Rows are points. Examples show where two turns around zero, p and q, send a point. Where does a point land after both, in the order given? Backwards means that the second turn is done in reverse. Each puzzle has new turns, and all numbers are rounded.
In the rows, 128 means zero.

Turn p:
[123 144] => [133 144]
[182 110] => [162  82]
[ 79 129] => [ 89 157]
Turn q:
[156  91] => [99 91]
[157  88] => [97 90]
[114 163] => [158 150]
[115 179] => [174 154]
[ 99 119] => [112 154]
Where do these land?
p, then q: [ 87 172] => [184 151]
p, then q backwards: [112  94] => [137  92]
q, then p: [146 103] => [ 98 120]
p, then q backwards: [168 143] => [149 165]

Turn p:
[115  59 154 157] => [100 109 191 164]
[ 96 128 115 110] => [102 118 102 135]
[135 172  86 131] => [158 152  80 133]
[102  96 177 155] => [ 84 137 181 134]
[159 152 112 101] => [162 118 102 104]
[162 161 125 113] => [163 134 112  97]
Turn q:
[130 117  66 151] => [134 122  79 173]
[174 158 106  87] => [172 176 105 109]
[115 101 149 110] => [107 111 129  97]
[115 164 149 121] => [120 157 160 127]
[106 101 170 171] => [107  75 167 135]
Where do these land?
q, then p: [114 225 122 129] => [132 215 128  83]
p, then q: [118 134 119 153] => [133 136 143 151]
p, then q backwards: [117  87 111 110] => [115 101 126 167]
q, then p: [117  86 158 126] => [ 99  85 135 133]
q, then p: [173 108 130 122] => [164  94 131 123]

Turn p:
[109 111  92 102 144 113] => [130 133 100 113 129  82]
[112  76  75 105 155 106] => [121 113  69 120 129  67]
[149 149 145 177 111 130] => [143 127 146 168 121 169]
[ 84 128  81  76 142 126] => [129 165 102  87 128  71]
[182 153 158 150  88 162] => [152 114 150 126 120 208]
[105 112 154  86  88 107] => [107 114 157  90  84 107]
[106  93 131 107 183 150] => [ 80 128 101 112 172 105]
[173 172 165 164 140 117] => [157 112 175 165 158 165]
[131 157 153 187 102 141] => [131 146 153 173 112 178]
Turn q:
[161 184 160 110 156 115] => [122 141 171  98 185 111]
[114  80 147 149 145 144] => [134  78 106 148 127 149]
[120 109 161 190 138 162] => [121  92 132 183 148 171]
[100 149  65 114 176 143] => [ 76 156  79  88 132 147]
[167  93 132 109  88 163] => [198 134 130 130 110 154]
[148 162 128 136 110  52] => [120 157 150 145 140  51]
[119 109 143 125  82 146] => [153 121 148 143  89 144]
[ 95 138  87  91 129  98] => [ 99 146 108  91  94  97]
Where do these land?
p, then q: [114 143 118 109 164 106] => [114 119 126 120 155  88]
p, then q: [100 167 125 219 155 124] => [ 77 146 146 198 179 153]
p, then q: [126  84 150 108 132 128] => [121 101 109 116  90 122]
p, then q: [180 154 129 114 158 124] => [155 106 105 109 177 134]
q, then p: [162  77 100  96 107 158] => [187 108  99  97 128 163]
q, then p: [ 70 141 152  91  87 167] => [ 89 127 154  80  80 171]
p, then q: [144 131 123 160  92  89] => [165 133 137 179 124 129]

Turn p:
[157 119 106 127 127 122 119 111] => [126 157 126 127 141 127 120 101]
[136 129 118 113 152 161 109 133] => [139 104 142 122 133 134 103  99]
[145 129 179 115 150 115 116 114] => [149 139 180 145 136 120 127 147]
[114 136 104 130 151 121 225 134] => [134 127 109  57 131 169 186 144]
[ 91 137 166 124  44 155 126 164] => [136  85  89 187  72 102 160 145]
[144 141 116 120 135 114 112 141] => [147 136 118 125 143 121 106 128]
[121 140 143 144 110 123 128 106] => [117 143 130 150 112 141 133 143]
[121 106 133 109 129 128 109 129] => [123 122 142 127 122  99 119 120]
[134 103 110 180 145 121 120 127] => [ 83 132 122 131 171 138 125 125]
[117 140 104 116 137 118 117 122] => [128 136 120 108 119 128 101 129]
Turn q:
[153 129 134 135 117  95 137 104] => [141 126 121 132 119 111 169 146]
[143 139  92 128 159 143 123 141] => [157 137 115 146 126 131  88 134]
[ 89 123 166 162 118 115 119 113] => [ 99 137 143 137 156 138 170  99]
[133 101  97  92 165 147 103 119] => [148 125  78 116 110 135  91 102]
[126 131 128 108 134 152 154 106] => [131 132 115 100 129 157 125 147]
[114 116 121 108 105 147 136 162] => [106 115 153 113 106 135  98 124]
[141 146 117  99 135 123  90 135] => [120 121  97 133 130  94 101 131]
[ 78 123 134 149  90 129 157 133] => [ 86 134 169 134 119 164 148 126]
[155 123 142 131  91 134 102 104] => [120 156 126 101 118  89 150 126]
[149 148 149 168 167  96 159 163] => [174  97 163 166 167 127 141 143]
Where do these land?
q, then p: [148 123 103 106 124 111 145  95] => [140 127  81 125 128 120 145 107]
q, then p: [101 170 162 144 149  91  87 141] => [ 77 129 149  90 165 148 119 163]
q, then p: [134 116 127 132 138 150 110 126] => [138 148 136 129 121 135 108 121]
p, then q: [117 121  99 145 142 110 143 122] => [109 116 109 130 130 147  99 134]
p, then q backwards: [143 142 135 118 104 159 111 169] => [141 116 116 123 172  92 117 143]
q, then p: [110 107 130 100  88 182 121 154] => [136 120 150 144  66  95  98 136]
q, then p: [141 152 132 149 136 127 149  95] => [158 111 115 114 152 152 138 130]
p, then q: [123 143 138  97 167  90 147 132] => [132  82 126 107 137  94 103 145]
q, then p: [136  79 125 160 105 133 139 118] => [153 151 136 150  96 147 162 127]
